Every row gives one point. The points of each table are mixes of a few directions, plus a little noise. Count the directions of each table, and those that both share. Where both have some left over, give the other angles between the two spaces (their principal angles), to ten degrees, smallest first.

First:
[[9,20,-1],
[32,-3,0],
[-10,-40,1],
[13,94,-3],
[-31,-6,0],
[-12,-65,2]]
Second:
[[-8,8,-7],
[22,57,15],
[15,-48,15],
[-10,-52,-6],
[-34,-33,-27],
[15,67,9]]
Directions: first 2, second 2, shared 1; angles 40

First:
[[19,-33,-43,27,28,5],
[8,-15,-19,12,12,3],
[-28,49,65,-41,-41,-9],
[24,-43,-56,35,36,7],
[4,-7,-10,6,6,1],
[-28,48,63,-40,-40,-8]]
Second, 7 rows:
[[-10,-9,5,-17,15,24],
[-35,28,-15,3,33,26],
[38,53,-55,14,-79,10],
[24,-30,13,-28,-13,7],
[-21,-15,23,41,-7,-28],
[-5,-23,36,34,36,-81],
[9,-5,-8,-48,15,43]]
Directions: first 1, second 4, shared 0; angles 80

First, 9 rows:
[[-38,9,31,6,-8,-36,17,-35,-21,32,57],
[-79,40,-27,-24,20,51,-8,-6,1,21,44],
[41,-1,-30,-6,-8,42,0,24,4,-26,-32],
[36,-60,-37,85,12,16,30,-14,9,-30,-4],
[22,28,-13,-39,-19,36,-4,22,-7,-9,-13],
[32,-21,-28,36,-9,28,25,-5,-6,-19,6],
[2,-41,-1,26,45,-27,-36,21,45,-19,-68],
[-3,40,48,-72,-17,-38,-27,17,-6,20,-18],
[-14,7,58,-11,-16,-71,4,-24,-18,31,28]]
Second, 11 rows:
[[25,-2,16,-4,-17,-19,7,-1,-10,0,-3],
[17,-1,11,-3,-11,-12,4,-1,-6,0,-2],
[37,-3,24,-5,-25,-28,10,-2,-14,0,-4],
[-81,6,-52,13,55,60,-21,4,31,1,10],
[-92,6,-59,14,63,69,-25,4,35,1,11],
[-98,7,-63,15,67,73,-26,4,38,1,12],
[78,-6,50,-12,-53,-58,21,-4,-30,0,-9],
[75,-5,49,-12,-52,-57,20,-3,-29,-1,-9],
[61,-4,39,-9,-42,-46,16,-3,-24,-1,-7],
[12,-1,8,-2,-8,-9,3,-1,-5,0,-2],
[-35,2,-22,5,24,26,-9,2,13,0,4]]
Directions: first 4, second 1, shared 1

First, 9 rows:
[[-24,-38,-50,57,-29,-33,45,50,31,-44,17,-75,-1,-1],
[-3,-5,-41,-18,8,-10,32,53,-24,-12,19,-2,29,0],
[54,33,31,-8,-81,29,-6,-35,-1,-20,9,-28,-45,-20],
[5,12,69,31,78,21,-52,4,-18,-6,-28,99,27,2],
[-9,-12,-23,7,-12,-7,15,16,2,-5,7,-22,2,5],
[-10,6,-23,-21,-27,28,-22,-3,-50,56,9,12,-3,63],
[25,46,37,-21,86,-45,-7,-14,30,-10,-3,-19,-31,-56],
[-21,-37,5,17,-41,18,-3,-37,26,4,-19,11,10,7],
[-16,-6,-5,-45,18,0,-3,-35,4,38,-11,23,14,0]]
Second, 11 rows:
[[40,1,3,46,-42,19,31,-24,-15,34,-14,37,-60,24],
[6,44,-29,41,-99,-36,35,12,26,33,-12,84,-24,16],
[51,-18,16,0,106,23,-18,-34,-27,20,-8,-48,-37,-10],
[-7,-2,10,-42,82,-11,12,-1,-13,4,10,-34,-10,-14],
[-33,0,9,-47,40,-15,28,12,-8,-5,16,-17,1,-7],
[-21,-7,-12,2,-23,2,-78,20,31,-49,0,-25,91,-18],
[-24,4,-16,0,-34,-11,-55,24,32,-37,0,-7,75,-14],
[-10,-8,-4,2,-13,6,-39,9,13,-26,0,-15,45,-7],
[30,-6,18,-12,75,8,42,-27,-34,37,0,-13,-71,4],
[-5,2,3,19,-68,9,46,-1,-8,13,0,41,-33,24],
[-25,-9,4,-9,-25,8,-3,11,2,-21,7,-4,25,2]]
Directions: first 6, second 4, shared 1; angles 50, 70, 90

First (10 x 24):
[[-21,-3,22,12,-37,20,-22,-15,22,-14,19,-53,6,-27,-7,-46,10,20,1,-13,-42,17,9,-34],
[49,82,-24,-33,35,-13,-10,-10,-116,98,72,21,54,47,-4,-46,-17,31,8,32,6,22,-3,43],
[20,-30,-28,-13,12,-32,15,31,27,-44,-65,15,-14,19,-2,80,11,-38,4,-7,25,-46,-25,30],
[-18,3,29,25,-30,22,-6,-13,30,-5,22,-36,-2,-24,7,-25,6,0,11,-11,-39,8,6,-43],
[32,11,-27,-19,26,-26,10,18,-26,10,-17,26,8,31,1,41,-1,-17,6,9,24,-24,-17,35],
[-29,-28,17,16,-4,16,7,-7,32,-19,-10,10,-24,-23,4,-2,-4,0,-11,-5,8,11,14,-20],
[-7,9,-6,-23,-16,6,-37,-15,-32,6,24,-39,27,-9,-25,-71,2,53,-17,1,-16,35,12,9],
[31,37,4,11,-16,-8,0,7,-1,17,21,-35,21,17,11,18,12,-26,36,-5,-43,-29,-22,-14],
[29,-22,-31,-19,-6,-36,-2,33,25,-51,-61,-22,2,20,-10,66,21,-31,11,-12,0,-51,-31,28],
[-84,-60,44,43,38,51,45,-29,40,2,-3,111,-76,-50,25,-15,-39,8,-49,10,77,57,57,-35]]
Second, 11 rows:
[[-31,-4,-16,14,-14,-58,11,20,19,50,42,59,-68,-6,-20,-24,55,-42,-60,-35,1,-49,-21,19],
[-12,27,-15,-22,8,24,-3,-15,-13,21,-14,27,14,7,22,18,-24,-13,30,14,-11,9,4,-20],
[-2,21,-14,8,-1,41,-15,-17,4,8,-41,10,30,22,28,13,-16,-2,37,3,-10,14,7,-16],
[41,-56,57,-18,-11,5,-7,30,7,-96,-48,-99,40,-1,-60,-43,9,69,16,41,-9,5,0,20],
[23,-1,-5,58,11,-5,7,-17,-3,-5,59,-33,-4,-17,35,36,-18,4,-31,-44,44,36,16,11],
[-61,-10,-9,-56,-14,-102,29,45,7,71,55,103,-108,-21,-69,-55,78,-61,-77,-3,-24,-96,-41,19],
[-6,28,-34,62,-11,43,-24,-25,28,33,-38,28,17,37,54,18,4,-20,20,-38,1,13,7,-9],
[-6,12,-1,-38,13,6,7,-7,-22,4,6,9,7,-9,3,13,-25,-2,17,24,-6,6,3,-14],
[38,-34,30,28,3,-8,4,6,-1,-55,23,-76,13,-17,-12,1,-7,39,-19,-9,28,25,10,20],
[7,8,8,-38,13,22,1,-9,-23,-18,-13,-16,29,-5,2,14,-37,15,35,34,-7,19,8,-16],
[7,8,-1,-1,2,33,-10,-11,-3,-12,-31,-12,31,11,15,10,-20,12,33,13,-6,18,8,-12]]
Directions: first 4, second 4, shared 0; angles 40, 70, 80, 80

First:
[[-8,2,-2,8,9,8,-4,-9,7,6,-6,13,-6,-13,5,2,0,-1,5,2,5,-1,-5,-3,-2,4,-12,-9,-1,-1,2,-11],
[20,47,-20,-18,12,-39,-20,18,10,29,15,34,-49,-47,15,31,19,-49,-8,35,-48,-24,2,-35,-11,20,-10,-38,18,10,16,3],
[-4,-33,19,-3,-8,-4,7,-20,9,-26,29,6,10,2,-30,1,-13,-14,18,-44,32,6,14,-2,0,16,47,28,-6,-22,-16,7],
[1,-21,11,-4,-13,2,11,0,-8,-19,7,-21,22,25,-15,-11,-8,12,1,-20,14,9,6,13,5,-6,24,25,-5,-5,-9,11],
[0,-31,15,-2,-19,11,17,2,-15,-26,0,-36,38,43,-18,-21,-12,29,-1,-24,22,16,6,24,9,-15,25,36,-9,-5,-13,13],
[-23,-33,18,17,9,16,1,-42,24,-16,16,31,1,-19,-22,3,-15,-11,30,-45,49,6,5,-5,-3,22,23,13,-10,-26,-14,-15],
[-25,-42,21,19,3,25,8,-39,16,-23,8,12,18,1,-22,-8,-18,8,27,-48,55,13,3,8,2,11,21,23,-14,-24,-17,-13],
[43,115,-52,-34,31,-78,-47,46,18,76,17,70,-110,-101,49,66,47,-98,-26,96,-117,-55,-3,-73,-24,34,-48,-96,41,33,43,0],
[5,26,-21,5,-8,29,10,44,-42,19,-65,-66,34,58,42,-34,11,75,-39,61,-36,10,-24,41,12,-58,-69,-10,-2,40,16,1],
[0,-38,21,-5,-17,0,14,-11,-3,-32,22,-17,26,25,-31,-10,-15,5,10,-42,31,12,14,11,5,3,48,39,-8,-17,-17,15],
[-8,10,-10,14,3,29,4,12,-16,13,-43,-26,18,25,26,-20,4,46,-14,29,-7,8,-18,24,6,-31,-49,-10,-5,18,8,-11]]
Second, 8 rows:
[[12,21,-14,-8,19,-28,-21,3,14,27,16,36,-42,-43,12,28,12,-44,-1,18,-30,-14,4,-25,-13,19,-4,-32,16,3,14,0],
[-15,8,8,8,0,9,-1,-25,20,-11,11,33,-10,-30,-13,7,-3,-14,21,-19,27,-10,-1,-20,0,23,5,1,-10,-16,-10,-17],
[15,-18,18,-21,-41,-6,25,20,-25,-44,16,-54,44,55,-32,-23,-10,24,-9,-25,12,10,14,17,14,-14,50,53,-11,-3,-20,29],
[-22,-11,18,12,-12,25,11,-29,14,-29,6,12,16,-4,-24,-9,-12,10,23,-34,48,1,0,-5,7,13,14,23,-19,-20,-20,-15],
[-8,-66,15,13,22,-1,-5,-30,12,-1,18,12,3,0,-14,5,-17,-16,18,-45,30,22,12,15,-9,8,34,11,6,-20,-3,6],
[-20,-64,18,23,15,24,4,-33,6,-10,-1,-2,22,17,-11,-11,-19,15,17,-44,45,26,3,27,-2,-4,17,20,-5,-17,-7,-5],
[-3,59,-36,17,3,46,3,47,-39,41,-94,-55,21,42,68,-34,20,86,-45,95,-49,2,-42,37,12,-65,-121,-39,-3,53,27,-21],
[45,70,-27,-43,-4,-69,-19,47,-3,28,30,17,-55,-39,12,37,29,-63,-25,52,-82,-34,11,-45,-10,19,6,-35,25,20,19,24]]
Directions: first 3, second 4, shared 3

First, 10 rows:
[[28,0,5,62,15,-35,51,36,-36,-17,24,11,37,67,-30,97,-1,15,11,24,-32,34,-13,-3,22,14,-72,-5,-13,17,19,24],
[-2,73,121,-58,-32,-28,32,-9,2,-23,-33,17,-56,76,29,25,-6,-12,-75,20,-19,-62,-7,27,72,17,-4,-65,24,-1,-84,49],
[21,-15,-29,-13,18,-15,-40,-5,-29,35,5,-20,-11,-28,20,-56,-38,-20,3,-7,10,-11,15,-21,9,-22,33,44,9,3,33,-8],
[-56,18,38,-90,-24,91,-42,-53,44,-7,-32,1,1,-72,44,-75,24,-10,-23,-10,58,-51,20,0,-39,24,88,-34,18,-24,-37,-10],
[19,-37,-74,46,15,-35,-13,18,-8,22,20,-10,3,-15,-22,-3,-7,2,35,-7,-10,39,-5,-7,-13,-26,-20,44,-12,3,43,-22],
[5,23,67,1,12,35,42,7,-30,-30,3,10,43,37,-1,52,-6,11,-10,12,-4,-9,5,-12,12,33,-14,-33,0,14,-8,31],
[-19,6,21,-21,-9,34,1,-9,37,-15,-21,-1,-30,-22,-1,-51,9,11,3,-38,-6,-10,-3,15,-15,-16,29,-12,1,-3,-26,-19],
[20,-3,-1,50,6,-28,42,30,6,-17,5,3,-18,40,-37,26,0,20,19,-21,-46,32,-21,16,10,-22,-46,3,-14,12,-1,-5],
[-9,-43,-91,46,-2,-13,-16,7,20,13,22,1,26,-31,-26,24,33,7,39,8,10,50,-9,1,-45,-3,-28,25,-19,-10,38,-28],
[-5,-22,-52,-24,-1,-6,-57,-20,-7,38,7,-12,7,-51,26,-38,-6,-25,1,17,38,-9,14,-16,-14,0,33,30,9,-13,28,-11]]
Second, 11 rows:
[[18,-40,-64,62,27,0,5,20,-33,6,37,-1,68,-6,-27,55,3,10,43,17,5,49,1,-24,-28,12,-38,31,-19,9,62,-6],
[-2,-21,-44,40,-1,-12,9,13,11,-2,15,5,19,1,-25,38,24,10,24,6,-6,37,-11,6,-22,2,-34,6,-14,-2,18,-11],
[8,23,56,-52,9,19,-14,-16,-26,6,-15,-9,-16,-4,36,-50,-38,-16,-28,-6,9,-49,19,-14,29,-1,48,-3,20,5,-14,16],
[14,17,47,-43,16,20,-14,-12,-37,9,-9,-10,0,-6,33,-44,-42,-15,-21,-3,12,-43,21,-22,26,2,45,4,18,9,-1,16],
[-34,22,13,-15,-47,-24,11,-8,77,-17,-29,14,-71,13,-11,-6,46,8,-21,-14,-20,-1,-28,51,1,-15,-13,-38,-1,-19,-66,-12],
[-44,4,-35,27,-62,-44,25,5,110,-25,-20,24,-67,18,-42,38,86,22,2,-10,-31,40,-48,70,-23,-17,-58,-40,-20,-25,-63,-28],
[-22,-29,-77,71,-25,-33,22,20,58,-14,14,17,3,6,-54,71,67,26,36,5,-20,69,-34,33,-41,-3,-72,-7,-29,-13,3,-25],
[-2,27,54,-51,-4,11,-9,-17,-2,2,-21,-5,-32,1,30,-48,-23,-13,-31,-8,4,-44,10,1,27,-4,41,-12,17,0,-31,11],
[9,13,34,-31,10,14,-9,-9,-24,5,-7,-6,-2,-3,23,-31,-29,-11,-15,-2,8,-31,14,-14,18,1,32,2,13,5,-2,11],
[27,20,65,-59,34,36,-23,-17,-70,16,-5,-18,15,-11,51,-62,-71,-24,-27,-2,23,-62,38,-43,37,7,68,14,26,17,13,26],
[29,-38,-50,51,44,13,-2,19,-63,13,40,-10,85,-12,-12,40,-23,3,40,18,15,36,17,-43,-21,16,-20,42,-11,15,78,3]]
Directions: first 5, second 2, shared 2

First (10 x 32):
[[27,4,-15,-38,-32,1,56,30,-13,-6,17,-10,5,-21,-41,22,-54,-18,17,-24,5,15,8,34,-25,27,-16,31,38,13,5,-39],
[-32,-5,19,46,37,-2,-66,-37,16,8,-20,12,-7,25,49,-27,65,21,-20,27,-7,-18,-9,-41,29,-32,19,-37,-45,-15,-7,46],
[39,6,-23,-56,-46,2,82,45,-20,-9,24,-15,8,-31,-60,34,-81,-26,24,-34,8,22,12,50,-36,39,-23,47,56,18,8,-57],
[-30,-4,18,42,35,-2,-62,-34,16,6,-19,11,-6,24,45,-25,61,20,-19,25,-6,-17,-9,-38,27,-29,17,-35,-42,-14,-6,43],
[-21,-3,13,30,25,0,-44,-24,11,5,-13,8,-4,17,33,-18,44,14,-14,18,-5,-11,-7,-27,20,-21,13,-25,-30,-10,-5,31],
[8,1,-4,-11,-9,0,17,9,-4,-2,5,-3,1,-6,-12,7,-16,-5,5,-6,2,4,2,11,-8,8,-5,9,12,4,1,-12],
[26,3,-15,-36,-30,1,53,29,-13,-6,16,-10,5,-20,-40,22,-52,-17,16,-22,5,14,8,33,-24,25,-15,30,36,12,6,-37],
[51,7,-30,-72,-59,3,105,58,-26,-11,31,-20,10,-40,-78,43,-104,-33,32,-44,10,28,15,65,-48,50,-30,60,72,23,11,-73],
[-33,-5,19,47,38,-1,-69,-38,17,8,-20,13,-7,26,51,-28,68,22,-21,29,-6,-19,-10,-43,31,-33,19,-40,-47,-16,-7,49],
[-34,-5,21,48,40,-1,-72,-39,17,7,-21,14,-7,27,53,-29,71,22,-21,29,-7,-19,-10,-44,32,-34,20,-41,-49,-16,-7,50]]
Second (9 x 32):
[[-41,29,-62,-2,38,-44,58,-47,5,31,45,-10,21,2,-30,66,-9,58,-39,-17,18,37,-17,34,1,2,16,9,35,89,-16,-25],
[37,24,66,-5,-2,27,-6,-19,15,14,-3,20,-31,32,43,-18,25,-25,21,31,-25,-55,-2,15,-22,16,8,-21,-19,-23,11,9],
[-11,-23,-45,14,1,-23,-22,7,3,-28,0,-12,-4,-26,-18,17,7,23,-26,-11,31,36,-8,-23,15,-34,23,-13,-9,30,-29,-20],
[6,34,23,9,25,2,-8,-36,46,11,21,2,-15,-12,-4,4,38,27,-25,51,10,-20,-29,8,23,-51,24,-48,-52,62,8,0],
[2,-32,15,28,-23,-2,-12,49,-13,-5,-2,2,-2,-18,9,-42,-4,-22,7,-13,-19,23,20,-31,55,11,-25,26,-29,-52,30,19],
[32,-14,30,8,-49,-7,65,74,-19,19,41,2,-6,-32,-15,-28,-46,-41,21,-26,-38,36,28,12,62,56,-47,66,-12,-41,65,-11],
[-32,36,20,-12,27,19,26,-22,3,41,7,0,40,7,-17,-13,-11,9,4,22,-15,-21,-2,25,13,-2,-38,13,3,8,44,39],
[16,-35,7,18,0,11,-100,-15,-2,-48,-60,13,-41,37,66,-14,56,-15,8,5,11,-34,-2,-51,-50,-17,50,-52,-11,-49,-67,8],
[-7,-19,-57,-58,-17,20,-2,12,-42,-36,-49,-18,35,11,-33,27,-55,-17,29,-42,29,-2,13,12,-96,16,-12,20,91,-23,-48,-17]]
Directions: first 1, second 6, shared 1
